Rows are points. The points of each table are mixes of a few directions, plus a little noise. How many directions does each table use, and how many do they share? Where both have some left over, give the other angles between the two spaces (their principal angles), to ten degrees, smallest first.

First (5 x 3):
[[-48 -12  -8]
 [-51   2  10]
 [ 43  39  43]
 [ 52  -2 -10]
 [  6 -26 -34]]
Second (6 x 3):
[[-72 -21 -15]
 [ 75  33  34]
 [  4 -35 -45]
 [  1  -4  -7]
 [ -5  12  16]
 [ -3  16  19]]
Directions: first 2, second 2, shared 2

First (9 x 6):
[[ 12  66   1 -22  29  44]
 [-14 -24   3  28  21  -2]
 [  9  68   2 -16  40  50]
 [-11 -69  -2  19 -36 -49]
 [ 26  24  -6 -52 -58 -15]
 [ -5 -40  -1   9 -25 -30]
 [  9  49   1 -16  22  33]
 [-23 -23   5  46  50  12]
 [ -2 -49  -3   3 -42 -43]]
Second, 9 rows:
[[ -17   18  -31   13   40  -17]
 [  17   11    8   50   28   43]
 [  13   48  -75    8    7  -46]
 [ -17  -43   30    0   -7    2]
 [ -67   25   34 -113   33   -1]
 [  23  -38   29   29  -34   16]
 [  36   21   10  -18  -42   22]
 [   3  -21   -7   16  -11  -17]
 [  10  -18    2   19  -13   -4]]
Directions: first 2, second 4, shared 2

First:
[[-11 -19  -6   8 -19  27  16 -29   6]
 [ 13  12   6  16   1  16  -8 -40  23]
 [ 25 -47  16  -8  97  40  19 -24  29]
 [-25   8  31  -4  86 -55 -47  93 -41]
 [-42  10 -15  -2 -64 -30  -3  45 -41]
 [  9  47   9  27 -24  -8 -33 -32  16]
 [ 10 -49 -10 -29  33  20  42  11   0]
 [-19  -9 -11  21 -56  34  12 -50  10]
 [ 40  31 -14  -6 -44  -2  10 -31  22]
 [  1  17  -6 -21 -10 -42  -4  55 -23]]
Second (8 x 9):
[[-22 -51   3 -27 -32  35  18 -51 -27]
 [-50 -26 -39  33 -39  45  20 -14  18]
 [ -7  15   3 -66  61 -22 -74  18  21]
 [ 63  48  28   4  22 -42 -12   3 -19]
 [ -5 -46   9  20 -30  43  47 -54 -21]
 [-12  24 -24  13  13   3 -29   9  27]
 [  6  -4  20   7  41 -18  15  52  24]
 [ 28  40  -1  15 -36 -43  15  37 -22]]
Directions: first 4, second 5, shared 2; angles 30, 70

First:
[[ 66  -8  79   1  18 -60  19   1  77  10 -20  58]
 [ 23  -7  12   6  15 -34 -20 -32   6 -27  -9   9]
 [-13   0 -22   3   0   5 -16 -15 -24 -15   3 -16]
 [-49  -1 -85  11   2  21 -62 -58 -92 -61  11 -64]
 [ 48  -6  58   0  13 -43  15   2  57   8 -15  42]
 [-24  -3 -47   8   5   4 -41 -42 -52 -42   4 -35]
 [-14   6  -2  -7 -13  25  22  32   3  28   7  -1]
 [ 17  -1  24  -2   2 -11  13  10  25  11  -4  18]
 [-28  13  -2 -15 -27  54  50  70  10  62  13   1]
 [-26   8 -16  -7 -16  36  20  32 -10  27  10 -11]]
Second, 11 rows:
[[  36   26   35  -36   -3   11  -23   -9  -14   -1   15    8]
 [  -4  -43  -48   -2   20  -21  -67    1   38   40   51   -2]
 [ -12  -48   10  -46   26  -25  -26   26   15  -38   19   -2]
 [ -61   50   25    6   36   -4   42   19  -72   -6   10   75]
 [  12   37   27   48  -36   35   36   -5  -12  -26  -27    0]
 [  18  -24  -32    2   -2   -3  -36  -12   32   42    5  -33]
 [  22    3  -20  -18  -17  -16   20  -21   12  -12    1    4]
 [   1    2  -28    6    8    3   -8  -16    0   84  -30  -42]
 [  -1   29   -1   47  -16   28   16  -10  -11   37  -30  -18]
 [ -14  -17   78   52  -24   44    4   51    4 -121   -9   -1]
 [   2  -13  -46  -59    9  -52   40  -23    7    2   -4   11]]
Directions: first 2, second 6, shared 0; angles 60, 80

First (9 x 18):
[[ 10  11  62  29  35  18   5 -21 -50 -14  16   3   9  -4  68  16 -35 -10]
 [  0   0 -25   1  -4   6 -12 -34  38  27  -5   2   0  -9  11   3 -30  -2]
 [-46 -12 -80 -20  -4  48  -4  -7  48   5   4 -41 -47   6 -94 -50   9 -21]
 [-24  15  -8 -20 -47 -19 -16  23   1  13 -13   1  13 -14   7   5 -14  12]
 [ 18 -17 -36 -12  -6 -21   5   8  39   6  -9   8  -3  11 -46  -3  43   8]
 [  5   4  61  -2   2 -24  22  74 -83 -53   7   6  10  19  -7   3  59   8]
 [ 31   8  52  12  -5 -40   0   9 -31  -1  -7  30  36  -4  63  36  -2  16]
 [ -1   8   6   7   2   8  -9 -25   5  14   0   1   5 -10  32   7 -35  -3]
 [  7 -16 -30   6  27  24   7 -29  32   4   6  -9 -20   9 -32 -15   8 -12]]
Second (8 x 18):
[[   8   -5  -12    0    1   -6    1   -7   17    8   -3    5    1    1
    -7    3    6    3]
 [   5   -2   -6   -1    0   -3    0   -4   10    4   -2    3    2    1
    -3    1    2    0]
 [ -28   17   39    2   -1   20    0   23  -58  -23   10  -17   -3   -5
    21   -7  -18   -7]
 [  -9    6   14    1   -1    7    0    8  -20   -8    4   -6   -2   -1
     8   -2   -6   -3]
 [ -55   32   75    4   -2   37   -1   43 -109  -44   19  -31   -8   -7
    38  -14  -33  -14]
 [  61  -36  -83   -4    2  -42    2  -48  121   51  -21   34    9    8
   -42   14   37   16]
 [ -20   12   27    1   -1   13   -1   16  -40  -16    7  -11   -3   -2
    14   -5  -12   -4]
 [  40  -23  -53   -3    1  -26    1  -32   79   32  -14   21    6    5
   -28    9   25   10]]
Directions: first 4, second 1, shared 1

First, 8 rows:
[[ 24 -24  13 -59  78  -9  -4  37  34  36 -34  56  -4  12  29  10   4  14
   31 -48 -13  30   0  42]
 [-24  23  -8   0  -6  42 -17 -48  35 -18 -16 -17  -4 -11  23 -59  31  -3
  -24  32  13   2  29   5]
 [ 34 -25 -26  43 -31 -63  31  65 -87  19  52  11  21  26 -89  87 -67  12
   36 -41  -2  16 -51 -19]
 [ 13   0  20 -13   7   2  -6  31 -11   3 -12   1  -1  -3   9  34 -16   5
    9  -2 -17 -24 -29 -17]
 [-27  49 -29  15 -30  74 -34 -52  25 -27 -24 -31   6 -14   1 -66  16   9
  -28  53  20  -3  12 -12]
 [-14  -1  45 -41  33  19  -9 -24  54  -7 -32   1 -23 -18  76 -30  44 -14
  -20  14 -13 -27  28  10]
 [-13   9 -44  13  -3  14  -4 -35  13   2   4   6  10   8 -24 -50  13   5
   -4   1  27  47  31  27]
 [  7 -35  31  42 -49 -76  43  28 -65  -7  60 -26  -6   1 -23  73 -22 -26
   -2 -10 -14 -41 -18 -38]]
Second:
[[ 59  26   6 -34  23 -53   3  18  32 101 -14  76  60  24 -15 -11  28   4
  -17  17  74  79 -14 -22]
 [ 25  32  26 -22   0   7 -15  14  18  32 -25  16  23  -5  14   5   7   5
  -18  36  21  -4 -31 -41]
 [-22 -29 -20  45 -31   7  10  23 -66 -61  34 -47 -29  -3 -36  51 -55   6
   30 -32 -51 -45 -17   5]
 [ -4 -10  37  -1  -9 -10   8   8  -8 -14   5 -19 -16 -12  26  28   0 -13
   -7   7 -22 -45  -9 -21]
 [ 11   6   4  10 -19  -1  -2  28 -30  -3   5  -8   6   0 -19  37 -29   8
    7   4  -9 -21 -36 -28]
 [-15 -40 -25  21   5 -30  25  -9 -18 -13  33  -1 -16  11 -21  -2  -3  -9
   18 -43 -10  23  33  44]
 [-15  18 -29  26 -30  59 -24  16 -38 -51  -5 -40  -8  -8 -32  20 -50  25
   20   3 -31 -37 -36 -13]
 [-22 -16 -40  21   0  14   4 -16 -13 -29  15 -13 -15   5 -23 -16 -12   5
   19 -28 -13  15  24  39]
 [-65 -70 -32  20  28 -13  32 -67  17 -57  37 -23 -57   0  21 -57  36 -27
   13 -61 -33  21 107 106]
 [ 24  46  -1 -29  11  26 -28  -4  39  40 -38  31  34   1   6 -33  18  15
  -17  38  40  30 -16 -22]
 [ 25  34  73 -57  21  -6 -13 -11  68  51 -44  28  18 -16  78 -23  61 -16
  -48  60  34 -14  -6 -48]]
Directions: first 4, second 4, shared 3; angles 70

First, 9 rows:
[[  37  117    0  118  -38   19  -20   52  -20  -49  -57   15  -51    4
   -70   14  -12   60   27   26   40  -44    6  -25    8   44  -57   24
    36   24   14   28]
 [   6  -39   -9  -45   18    0    9   14   13   22   10  -13   -4  -27
     0   -3   -7   10    7   -7   -3    2   -6   25  -22   13   31    4
    -9  -25   -9  -16]
 [ -62  -35   25  -15  -10  -21   13  -95  -11   -6   41   14   72   70
    84   -5   32  -88  -50   -7  -43   49   11  -44   46  -84  -22  -37
   -20   37    8    4]
 [ -46   34   44  107  -64  -11   74  -38  -48  -53    9    4   33   80
    65   28   33    5  -32   29  -23   44   23  -64   67  -48 -114  -11
    13   54   -6    2]
 [  10   -6   -8  -17   10    3   -9   11    8    9   -3   -3   -9  -17
   -11   -4   -7    5    7   -3    5   -8   -4   13  -13   11   18    4
    -2  -11   -1   -3]
 [   5  -31  -15  -67   33    0  -37  -10   23   29    8    2    3  -25
    -7  -17  -10  -31    3  -18    0   -9   -8   24  -23    1   58   -6
   -15  -18    3    1]
 [  13  -47  -18  -69   32    2  -11   18   22   33    8  -12   -9  -42
   -11  -11  -11    3   11  -14    0   -6  -11   38  -32   18   55    3
   -11  -34   -7  -15]
 [  11  -30  -18  -61   31    1  -30    3   23   26    4   -3   -4  -30
   -13  -13  -10  -15    7  -15    3  -11  -10   27  -25    9   54   -1
   -11  -23    2   -3]
 [  24   35   -2   43  -14   10   10   43  -10  -14  -23   -5  -32  -16
   -33   10   -9   51   21   14   19  -18    1    5   -7   35  -21   19
    16   -5   -3    0]]
Second, 10 rows:
[[   3  -13  -19   17  -31  -18  -11   -6  -16    9  -14    5  -10  -10
    16   -8  -17  -18  -13   -9   -6   -7    5  -13   10    2  -12    1
    14   26   -8    9]
 [   1  -33   12  -46   77   27    2  -21   48    1   23   -2   30  -33
   -30   -7   18   14   46    8  -34   33   -5   18   14  -13   32  -16
     7  -39   14  -18]
 [   2    9  -19  -12   25    5   -7  -30   10   14   40   60   26    7
   -36  -44    3  -65    3   -8  -21  -50   21   47  -52    2   66   -5
   -57  -18   33   -4]
 [   4   49   47  -13   34   42   -4   10   14  -26   11  -21   18   20
   -22   18   33   21   15   15   22   12  -17    2   15   -6  -23    9
   -21  -41   24   18]
 [ -26   14   24   35  -51  -29   51   53  -41  -32   -1  -50  -23   97
    73   46   23   54  -37   12   25   45  -15  -40  -21  -14  -42   -9
     4   31  -38  -12]
 [   7   -5   20  -38   54   32   -4    1   41    1  -11  -19    5  -51
   -41   18    3   47   38   10   10   16  -10   12   26    8    5    8
    20  -40    4  -15]
 [  15  -18  -31    6    5    0  -45  -62   -2   16   31   58   39  -19
    -7  -69   -3 -113    2  -19  -63  -27   17   11   14  -19   23  -17
   -23   13   39   42]
 [ -13  -27  -27   30  -78  -55   32   50  -33   14  -59  -35  -68   -6
    46   46  -44   72  -36   -5   45    3    1  -30  -12   28  -27   13
    56   54  -67  -39]
 [  -2  -36  -60   28  -77  -59    6   15  -31   39  -50   15  -58  -39
    19    4  -64    9  -36  -19   22  -41   21   -6  -25   35    8   14
    38   58  -47  -29]
 [   8   59   55   -7   41   54  -21  -10    9  -35   31  -11   43   35
   -17   -3   49  -21   16   14    1   16  -18   -2   30  -24  -31    2
   -38  -43   46   48]]
Directions: first 3, second 5, shared 0; angles 30, 40, 40

First (11 x 32):
[[ 21  21  -5  -1  -3  -6   3 -11  15  -6  -3  -2   5  -5  27   8   3   3
    6  -1 -11   5   0   0  -8   6 -17  -3   9  22 -22  12]
 [ 94  90 -29 -12 -17 -34  13 -52  69 -27 -14  -6  20 -24 121  34  15  14
   32  -2 -44  23   0  -2 -33  25 -74 -15  43 100 -98  51]
 [ 43  42 -13  -5  -8 -16   6 -23  31 -13  -7  -4   9 -10  55  16   7   8
   14  -2 -19  11  -1   1 -15  11 -33  -7  19  45 -42  23]
 [-62 -60  19   8  12  22 -10  33 -45  18  10   5 -15  16 -79 -23 -11 -10
  -21   1  28 -15   0   1  20 -17  51  11 -27 -66  64 -35]
 [-13 -12   4   2   2   5  -3   8  -9   2   2   1  -3   3 -16  -5  -2  -3
   -4   2   7  -3   0   0   5  -3  11   2  -7 -14  14  -7]
 [-54 -51  17   7  10  19  -9  29 -41  15   8   4 -12  13 -70 -21  -9  -9
  -17   2  24 -14   0   0  18 -16  43   9 -24 -58  57 -29]
 [-53 -50  16   7   9  18  -9  30 -39  14   8   4 -12  13 -67 -19  -9  -9
  -16   1  23 -11  -1   0  18 -16  40   8 -24 -56  54 -30]
 [ 21  20  -7  -3  -5  -7   4 -10  15  -8  -4  -1   5  -8  29   8   4   4
    7   0  -9   7   0  -1  -7   7 -17  -3   9  23 -21  11]
 [-17 -17   5   2   4   6  -2   9 -13   4   2   1  -4   4 -20  -4  -2  -2
   -7   1   9  -4  -1   0   5  -4  14   3  -7 -17  17  -8]
 [-12 -12   4   1   0   4  -1   7  -7   3   1   0   0   1 -14  -3  -3  -3
   -4   1   5  -4   1   0   3  -4   9   2  -4 -12  12  -8]
 [ 30  30  -9  -3  -7 -11   3 -17  22  -8  -6   0   5  -6  37  12   5   4
    8   0 -14   7   0  -1 -11   6 -22  -5  13  32 -31  17]]
Second:
[[  4  -7  12   2  -2  -1 -14  15  -8 -29 -36  44 -17  -1  -8   8  16 -12
   -4 -20  42 -21  -8   2   8 -23   8   1  28  17   4 -29]
 [ -9  28 -20 -16  -8 -15   6 -10  10   6  23  -9   8  -6  40  -4  24  -5
    1  -2  -9  24 -21 -11   4  -7 -39  -8  -5  38 -34   7]
 [-23  16 -18 -12  17  -8 -16  -3  23  31  29 -29   4 -16  20 -13  -6 -30
    4   1 -18  47 -37  -3   3  -2 -31 -10 -28  27 -23   8]
 [ 14  14  -1  -6 -32 -10  57 -25 -33  -6  37 -16  28  22  34  -2  35  52
   -6  23 -34 -21  57 -15 -10  15 -11   2   9 -32  -9  28]
 [-40  15  -6 -14  23 -18   6 -12  -7  47  68 -50  22 -10  34 -25   5 -21
  -11  21 -44  41  -2 -12  -8   2 -41 -11 -40 -16 -13  22]
 [-24  -5  13  -1  16 -10  -3   5 -18  11  17  -1   4  -4   4 -13   8 -20
  -14   3   0   1   8  -5  -3 -11 -10  -4  -8 -18   7  -7]
 [ 40 -23   6  20 -13  25 -22  15  17 -42 -79  48 -31   6 -51  28 -26  12
   16 -24  48 -35 -11  21  10  -1  52  10  36  22  21 -25]
 [ 38 -36  14  30  -2  37 -13  11  13 -17 -60  13 -19  12 -74  21 -61  24
   16  -2  12 -33  16  25   0  25  75  17  10 -34  48  -2]]
Directions: first 1, second 4, shared 0; angles 30
